Each row is a point. The ring and each string are closed loops that go straight from each point to the next, and from the last back to the first. Before rounding, they use only three directions, however many columns there are. How many times does the string pass through the ring? Passing back the other way cancels.

Ring (6 x 3)
[[-1.87  1.23  1.66]
 [-0.85  2.28  2.20]
 [ 0.73  1.47  1.48]
 [ 2.24 -1.83  0.57]
 [ 1.47 -3.50  0.77]
 [-0.29 -1.87  0.99]]
String (27 x 3)
[[ 0.74 -0.52  1.08]
 [ 1.14 -1.08  1.06]
 [ 0.36 -0.10  0.49]
 [ 1.33 -1.79  1.01]
 [ 2.89 -4.66  1.17]
 [ 3.92 -7.46  1.15]
 [ 1.65 -4.46  0.34]
 [-0.06 -0.84  0.46]
 [ 0.20 -1.09  1.02]
 [ 0.77 -4.11  1.82]
 [-0.93 -2.59  1.41]
 [-1.64 -0.93  1.42]
 [-2.94  1.98  0.58]
 [-1.12  1.22  0.78]
 [-0.84  0.85  1.19]
 [-1.25  1.53  1.19]
 [-0.26  0.41  1.44]
 [-0.16  0.42  2.57]
 [-0.66  1.98  3.07]
 [-1.44  3.77  1.78]
 [-0.83  2.65  1.21]
 [ 0.13  0.42  1.29]
 [ 1.39  0.44  2.27]
 [ 1.63  1.50  1.69]
 [ 2.14  0.46  1.41]
 [ 1.43  0.94  0.45]
 [ 0.50  1.06  0.06]]
Times through: 4

Ring (10 x 6)
[[ 0.76  1.89 -1.49  0.38  0.93 -0.21]
 [ 0.86  0.48 -3.43  1.04  0.81 -0.23]
 [ 0.95 -0.67 -4.08  1.34  0.64 -0.26]
 [ 0.68 -2.57 -3.57  1.55  0.71 -0.12]
 [ 0.01 -3.53 -1.59  1.36  1.18  0.19]
 [-0.31 -3.27  0.90  0.78  1.39  0.31]
 [ 0.26 -1.41  3.38 -0.23  0.80 -0.04]
 [ 0.89  0.20  4.06 -0.79  0.25 -0.38]
 [ 1.31  1.86  3.63 -1.02 -0.01 -0.60]
 [ 1.13  2.62  1.74 -0.61  0.40 -0.47]]
String (32 x 6)
[[ 1.41 -2.34 -0.49  0.57 -0.25 -0.57]
 [ 1.23 -1.93 -0.32  0.52 -0.04 -0.48]
 [ 0.73 -3.82 -0.71  1.00  0.33 -0.20]
 [-0.54 -5.08 -1.28  1.64  1.60  0.48]
 [-1.97 -5.47 -1.92  2.20  3.11  1.24]
 [-0.58 -5.52 -3.38  2.23  1.73  0.54]
 [ 1.82 -3.06 -3.30  1.27 -0.57 -0.73]
 [ 1.32 -1.31 -1.77  0.77  0.03 -0.50]
 [ 0.87 -0.93 -1.38  0.73  0.52 -0.27]
 [ 2.01 -0.72 -3.30  0.89 -0.54 -0.84]
 [ 2.17 -0.19 -5.72  1.38 -0.49 -0.87]
 [ 0.07  0.11 -4.95  1.66  1.72  0.22]
 [-0.06  0.35 -2.56  1.07  1.72  0.24]
 [-0.82  0.69 -2.17  1.11  2.53  0.64]
 [-0.61  2.63 -2.85  0.95  2.55  0.54]
 [ 1.79  3.11 -1.71  0.01 -0.03 -0.75]
 [ 2.16  1.93 -0.76 -0.15 -0.60 -0.96]
 [ 1.08  3.36 -1.21  0.03  0.72 -0.39]
 [-0.80  2.98 -1.42  0.59  2.69  0.61]
 [-0.38  1.70 -1.29  0.64  2.10  0.38]
 [ 0.49  0.58 -0.88  0.48  1.04 -0.08]
 [ 0.61  0.08 -0.71  0.48  0.85 -0.15]
 [-0.07  0.30 -2.44  1.05  1.71  0.25]
 [ 0.13  0.26 -5.78  1.83  1.72  0.20]
 [ 1.74 -0.33 -5.33  1.41 -0.07 -0.65]
 [ 1.84 -1.15 -4.80  1.37 -0.30 -0.72]
 [ 0.67 -3.05 -6.07  2.24  0.84 -0.07]
 [-0.60 -4.06 -4.82  2.38  2.00  0.58]
 [-0.35 -2.77 -2.08  1.46  1.68  0.39]
 [ 1.13 -0.88 -0.50  0.44  0.19 -0.43]
 [ 1.63 -2.42 -1.21  0.71 -0.45 -0.67]
 [ 0.61 -4.34 -1.23  1.24  0.44 -0.13]]
Times through: 1

Ring (6 x 8)
[[ 0.52  0.89 -0.49  0.97 -4.00 -0.81  0.07 -0.20]
 [-0.57  2.12 -1.47 -0.42  1.42  1.06  1.23 -1.08]
 [-1.23  1.44 -0.64 -1.48  4.02  1.72  1.48 -0.33]
 [-0.45 -1.11  1.91 -2.04  2.74  0.93  0.53  1.69]
 [-0.01 -1.74  2.34 -0.79 -1.34 -0.47 -0.19  2.22]
 [ 0.19 -0.50  0.90  0.70 -4.26 -1.17 -0.25  1.15]]
String (26 x 8)
[[ 2.69 -0.04  0.70 -1.06 -1.11  0.17 -0.27 -0.18]
 [ 1.75  1.96 -1.35 -0.29 -0.71  0.56  0.48 -1.64]
 [-1.59  3.59 -3.06  0.82  0.20  0.83  1.66 -1.99]
 [-1.90  2.25 -1.69  0.41  0.32  0.60  1.39 -0.71]
 [-2.54  2.45 -1.90  0.51  0.69  0.69  1.61 -0.69]
 [-2.24  4.02 -3.50  1.01  0.54  0.95  1.94 -2.16]
 [ 0.57  2.44 -1.84 -0.06 -0.05  0.75  0.91 -1.69]
 [ 1.80  0.45  0.20 -0.89 -0.50  0.37  0.11 -0.33]
 [-0.73  0.77 -0.13 -0.56  0.73  0.58  0.83  0.19]
 [-3.50  2.70 -1.91 -1.01  5.52  2.21  2.43 -0.73]
 [-5.07  2.73 -1.83 -1.67  8.36  2.98  3.08 -0.32]
 [-3.37  1.23 -0.47 -1.15  4.54  1.64  1.92  0.54]
 [ 1.77 -0.82  1.51 -1.39 -0.26  0.22 -0.18  0.78]
 [ 2.61 -2.22  3.05 -2.65  1.20  0.53 -0.54  1.69]
 [ 1.39 -1.04  1.73 -1.38 -0.22  0.16 -0.16  1.10]
 [-0.52 -0.32  0.98 -0.92  0.57  0.36  0.50  1.08]
 [-2.49 -0.63  1.34 -1.14  2.29  0.67  1.01  1.97]
 [ 0.39 -0.87  1.54 -1.16  0.08  0.19  0.12  1.28]
 [ 1.80 -1.85  2.57 -1.79 -0.14  0.08 -0.44  1.68]
 [ 1.66 -1.13  1.82 -1.42 -0.39  0.11 -0.26  1.10]
 [-1.07  0.07  0.61 -0.93  1.32  0.62  0.79  0.90]
 [ 0.87 -0.58  1.29 -1.45  0.73  0.49  0.17  0.84]
 [-0.12 -0.13  1.03 -2.56  4.69  1.77  0.94  0.66]
 [-4.23  2.48 -1.54 -2.04  8.50  3.07  2.87 -0.39]
 [-4.00  2.81 -2.03 -0.85  5.56  2.19  2.56 -0.67]
 [ 0.11  0.36  0.28 -0.70  0.13  0.40  0.49  0.28]]
Times through: 1
